Rows are points. Two turns around zero, p and q, are shown by what they do to some points. Where does a point land after both, in the order given? Backwards means that the second turn is done in reverse. Each puzzle has new turns, and all numbers are rounded.

Turn p:
[10 41] => [25 34]
[-2 17] => [ 5 16]
[-11  42] => [ 6 43]
[ 29 -56] => [  6 -63]
[-26 -45] => [-41 -32]
Turn q:
[ 42 -46] => [ 57 -26]
[-18  41] => [-33  31]
[-24   5] => [-24  -5]
Where do these land?
p, then q: [  6 -43] => [  7 -43]
q, then p backwards: [35 15] => [14 35]
p, then q: [-64  12] => [-64  11]
p, then q: [45 22] => [45 23]
p, then q: [-22  -6] => [-22  -6]

Turn p:
[-14  53   4 -21] => [-15  53  -8 -18]
[ -2 -46  44 -36] => [ 22 -31  43 -45]
[-9  2 47 10] => [-7  9 48  0]
[-18 -17   6  27] => [-22 -21  15  16]
[ 19 -15 -76 -29] => [ 21 -23 -78 -12]
[ 25  23 -24  49] => [  1  13 -20  60]
Turn q:
[-41 -43 -21   6] => [-46 -40 -15   3]
[ 32 -51 -20  -1] => [ 22 -44 -33  23]
[-22  31  49 -18] => [ -1  17  56 -28]
[13 49 32  9] => [19 47 34  1]
[ -3 -53 -19  -2] => [ -9 -49 -24  11]
[-9 54 32 24] => [-6 54 40  5]
[ 31  12 -52 -18] => [ 23  14 -56 -14]
Where do these land?
p, then q: [-12 -24   5   3] => [ -4 -26   9   1]
p, then q: [-42  47 -34 -15] => [-42  29 -24 -46]
q, then p: [-7 46 15 48] => [-32  52  19  24]
p, then q: [ 34 -44 -28  10] => [ 16 -33 -33  40]
q, then p backwards: [ 27 -26  42 -45] => [ 31 -54  29 -22]

Turn p:
[-20   9  11  -1 -44   5 -23 -45] => [-46   5  10  -7 -37  -9 -23 -30]
[ 7 62 15 37  6 30 18 48] => [ 23  23  40  31 -23  51  33  33]
[ 40 -13  -4  13  10 -42 -40  58] => [ 63   3 -25   9 -15 -26 -24  51]
[-31 -48 -32  46  16  26   2  27] => [-19 -41 -40  53  20  18   7  29]
[-31 -19  20 -17  -7 -36  32 -47] => [-37   2  12 -10  22 -55  18 -35]
[ 34 -23  44 -48  36 -45 -50 -12] => [ 44 -11  24 -44  23 -55 -61   2]
[ -6  21 -40 -37  34 -17  14  -3] => [  3  43 -18 -24  48   9   3   0]
[ -2   2 -13 -45 -52  48  -1   3] => [-31 -14 -15 -56 -34  37  10  -3]
[  9   9  -1  52   1  32  49 -28] => [ -1  -9  11  48  -3  29  39 -46]
Turn q:
[ 44 -45   3 -35  35  19  23  -9] => [ 45 -27   8 -44  42  28   1   3]
[ 27  50  10  -4 -27  -5 -13 -28] => [ -2  38 -18 -20 -39   7  -9 -35]
[-55 -20 -22  37 -14  26 -20  23] => [-34 -39   4  64  -7   0  -2  16]
[-44  26 -39  14  26  25 -29  48] => [-35   5 -26  58  14  12 -35  45]
[ 13 -42  60 -40  49   0  15 -25] => [ 20  -8  63 -56  50   7 -10 -10]
[ 46 -40  35  19  69   1  24 -24] => [ 70  10  52 -10  53  20   9 -14]
[ -8  44  -2   1 -56  -4  42   1] => [-31  23 -20 -14 -49   5  48   6]
[  3  34   6   2 -72   1 -18   0] => [-23   3 -19  -6 -74  -7  -2 -15]
[ 36 -45   5 -15  11  -9   8 -26] => [ 41 -25   9 -30  23  -4   8 -23]
[-76  28 -65  22   7 -17 -29  10] => [-62   7 -46  71  22 -30  -8   7]
[ 13  10  10  -1 -27 -37  -2  30] => [ 10  12  -5 -12 -33 -38   2  21]
Where do these land?
q, then p: [-10 -26  -6   3  62 -37 -45 -18] => [ 37  17  18  32  36 -27 -58  -6]
q, then p backwards: [ 15  -5 -16  -7 -74  39 -31  -6] => [ 27 -33  -6  16 -62  43 -25 -11]
p, then q backwards: [ 25  -4   1 -23  67   9 -33   7] => [ 33 -26   4 -22  61  16 -22  10]
p, then q: [-21  38   4 -19 -20 -42  43  31] => [-21  52  -6 -29 -10  -5  37  42]
q, then p: [  5 -22 -58  29 -62  62  -6   6] => [-27 -58 -72  32 -27  20  23 -22]
q, then p: [-12  27  -2 -20 -22 -13  42 -27] => [-34  26   4 -23  22   6  37 -12]
p, then q: [ 13  19  28  11   4 -26  36 -15] => [ 13  37  22 -20  -6  -6  28 -18]
q, then p: [ 32 -51   4   2  57 -19 -20  10] => [ 74 -14  10   2  19 -14 -38  -1]
p, then q: [-35  42  17   3  11  -8  54  -7] => [-24  50  41  -6   9  17  34  12]
p, then q: [-22 -33  51 -25  44 -13  -9   9] => [ 24  -1  44 -15  35 -40 -29  25]
p, then q: [ 11  17 -23  47 -68  47 -32  11] => [-27 -53 -23  32 -71  25  17 -12]

Turn p:
[-2  4 -1  7 76 -2 12 19  4 -1 17] => [-20   4 -16  13  57 -17  34 -22   3   3  25]
[ 19  22   5  19  14 -21   8  -5  16  10  12] => [  2   9  11   8   1 -26  13 -15  20  25   8]
[ -9 -18  17  -4 -22   2  18  10  21   8  -8] => [ -7 -18  18  -8 -18   0  10  26   8 -15   7]
[ 38   3   5  -6  48  -7  -8 -17   6   9   8] => [ 19  -8   0 -11  42 -11  11 -31  19  24   4]
[ 17 -10  -9  18 -15   9 -20   4  -1  -9  -5] => [ 21  -4 -10  19  -3   0 -15  10   9  -3 -17]
[  7  -3 -13 -11 -26  14  17  16 -55 -11  -4] => [ 22   7  -7   3  -7  10  -3  22 -60   1 -10]
[ -6   6 -12  -4 -26  -2  17   1  17 -17 -30] => [  1  17   4 -11 -28   2  17  16   6 -20 -22]
[-16   3  30   5  12  27   2  -4 -13  -3 -23] => [-22  -6  25  10  20  25   4   3 -10  -6 -19]
[-11 -12 -14  -3 -13 -16  10 -37 -18  -1  25] => [ 11  -8  -3  -4 -31   6  -8 -36 -20  -3  17]
[-15  -7  11  -9  -9 -13 -23  12  -5  -5  -4] => [-13  -3   0  -8   2 -10 -29   8  -4 -14  -4]
[ -8   0 -19   0 -20  -5 -12 -10   9  23  -9] => [ -7  -8 -17 -10 -28   5  -9   2  12  12 -10]
[-15  12   1 -11 -18  14 -21  12  20  -3  21] => [ -8  18  -4   0  -6  15 -26  18  19  -3  21]
Turn q:
[-16   3   5   3 -21   2   8  19 -15 -21  -2] => [-24  11   4  -9  -6  -2  11  11 -11 -25  -5]
[-15  -9  23  12  15   1   0 -19 -13  21 -12] => [ -8 -18  14  14  12  -7  11 -14 -15  25 -14]
[  3  30   0   4   9   6 -12 -31 -20   8 -14] => [ 11  12   3  -2  16  -5 -17 -30 -18  12 -24]
[ 42 -18  14 -20 -16  -8  -4  13  15  22  31] => [ 32  -4  12  -6 -19  15  -3  29  -5  17  43]
[-14   1  -4  22  18  29   7  -9 -11 -13  11] => [-19  -6 -16  24  15   9  -3 -21 -13 -15   0]
[-13  19  10 -11  27  -7  11 -21  -5  13   8] => [ -1   2   6  -6  33  -6   4 -26   2  19   7]
[ -9   6 -12  -6  17   9  15 -19 -23  35 -13] => [  0  -5 -19 -10  18  11  12 -22 -13  33 -18]
[-10  -7   2  -5  -4  17  14 -14   9 -19 -14] => [  3 -12   2   1  -1   4  17 -17   5 -25 -11]
[  5 -10 -31   5 -27 -33 -19   7  14 -27  12] => [  3   5 -17 -12 -34 -35 -19  19  16 -21  12]
[  5  -6   9   7  26   7  18   8 -13 -15 -18] => [  0  -4  -4  17  30   4  15  12  -4 -11 -16]
[ 23   1   3   3 -23 -16  -1  31  38  20   7] => [ 14  22  12   6 -34   9   4  28  26  16  21]
[ -2 -10 -19 -14 -20  -8 -37  34  23 -26   5] => [-10  -4   3 -17 -30  -1 -32  31  30 -26   6]
Where do these land?
q, then p: [ -2  -9  27   8  -1   2  -5 -24  -9  12  19] => [  2 -26  14  11  -1  -4 -13 -18 -20  11   9]
q, then p: [ -4   2 -21  -9 -36  13 -17  -5 -21  13  14] => [  8   5 -11 -19 -17  25 -31   6 -24   4  -4]
p, then q: [ 10  -2 -15   0  16  18  13 -14   1  12   4] => [ 12  -5 -20   7   1  17  15 -13  -5   6   7]
p, then q: [  9  11  19  -7   1  15  19 -19 -26 -12   1] => [  9   1  16   8  22  14   5  -6 -34   4  -6]
q, then p: [-66  11   1  -3  12  -6 -51   7  10  18  14] => [-57 -27   3 -20 -15  18 -40 -15  29 -17   9]
p, then q: [-40 -14 -16   4 -18  -2  13  -5   5   2  17] => [-21   1 -10 -10 -28  -5   0 -12 -16 -28  15]
q, then p: [ 23  -2 -20  18   9 -29  11  24   3   9 -22] => [ -7  14 -21   1  -6 -28  22  28  13  20 -10]
q, then p: [ -5  -9 -11 -14   9 -17 -14  21  -3  -2   9] => [-12  -1 -19 -12   8  -8 -11  14   9  -9  16]
p, then q: [ 26 -23 -18  -6 -11   3   8  -4  12   8  15] => [ 28  -2 -17   0 -16  10   2  18  -1  -2  22]
q, then p: [ 27  18  23 -13 -12  -3  21   5   9   4 -19] => [14 15 31 -3 17 -1 21 17 -2 21 -2]
p, then q: [-11  15   5   5   7  -8   5  -3  14 -11  20] => [ -5  14   9   5   2 -11  -4 -20   2  -2  19]
q, then p backwards: [ 10 -13   8   6   9   9  17  30   7  -4  -9] => [-1 -3  0 10 -2 33 11 18 13 -3 -8]
p, then q: [ 32   0  -4  -9   4  -5   2 -22  -8 -32 -70] => [ 46   4  15 -11  26   3  27   9  10 -16 -58]
p, then q: [ -9  15  21  20  11  11 -22  10   7 -16   6] => [-18   7  14  31   9  -8 -17 -10  15   2  -6]
